Each row is a point. Two turns around zero, p and q, are shown by what they do to some points. Write where each new point lands after one turn and then the other. Backwards means that the second turn is done in reverse. Each puzzle has new turns, and all numbers are rounded.

Turn p:
[-50 -14  -3] => [-11  17 -48]
[19  6  2] => [ 4 -6 19]
[-26  22  24] => [-18  38  -2]
[ 20 -20  31] => [-33 -20  17]
[ 14 -29  -8] => [ -2 -33  -6]
[ 24  35 -46] => [59  3 20]
Turn q:
[ -7  20 -24] => [ -8  28 -13]
[ 56   1 -23] => [ -3 -20 -57]
[-28 -26  21] => [ -7 -12  41]
[-22   5  26] => [17  5 29]
Where do these land?
q, then p: [-34 -17 -17] => [-22  34 -11]
p, then q: [ 16 -11   4] => [ -5 -13  14]
q, then p: [ -2 -12  33] => [-26 -21  11]
p, then q backwards: [ -7  67 -32] => [-26  64  29]
p, then q: [-9  2 -8] => [ -2   4 -11]
q, then p: [ 37 -29  20] => [ -9 -45 -23]

Turn p:
[ -1  16 -10  17   2  69] => [ 21 -32 -46 -30 -27  15]
[ 25   4 -16  19  18   0] => [33  6  4  7 -4 19]
[-76 -14  39  18  -4 -32] => [-68 -46  41   3  20   6]
[ 19  30  18 -40  -7  -9] => [  4  32   9 -31   3 -36]
[ 19 -31  17 -12  -1 -23] => [  5   8   9  28  28 -24]
[  0   9 -35 -23  14  -1] => [ -2  35 -15  -9   2  22]
[ 14 -14 -14  21 -21  -3] => [  8  -2  -3  31 -21   0]
Turn q:
[-20  18  22  14   2  21] => [-24  -5  27  14 -16   9]
[-14  19  20 -38  -9 -40] => [  1 -34  16 -34   6 -38]
[ 27 -45 -22 -39  21  23] => [ 37 -20 -41  -7  16  45]
[-11  19 -29  34   9 -23] => [-14  45  14  -5  22 -13]
[  8  28 -26 -27 -19 -26] => [ 36   1  19 -16  20 -31]
[ 35 -23  20  42  18  31] => [-23   7 -36  53  -6  23]
[-25 -15  16  14 -22  13] => [-13   5   3  -5 -41   5]
Where do these land?
p, then q: [ -9  15 -48  -4  30 -18] => [  9 -13  43  33  -5  25]
q, then p: [ 16 -11   2  10  -8  17] => [  9  -6  -4   9 -24   8]
q, then p: [ 23 -15   6  -5  19  29] => [ 16 -19 -26  13  -9  21]
q, then p: [-27 -28 -23 -57  -5 -65] => [ -8  78 -21  -5  49 -22]
p, then q: [ -8 -20  12  34   0 -30] => [-39   1 -19  15 -24   6]
p, then q: [ 40  20  13 -12 -10  -5] => [  9 -13  -5   8  17 -42]
q, then p: [-28  -6  17   0  18  17] => [-23 -22 -24  -8   4  -8]
p, then q: [ -1   7  -7 -22 -26  40] => [ 36  21   7 -30   7 -11]
p, then q backwards: [ -7  39  28  57 -18  16] => [-31   5  37 -47 -35  19]
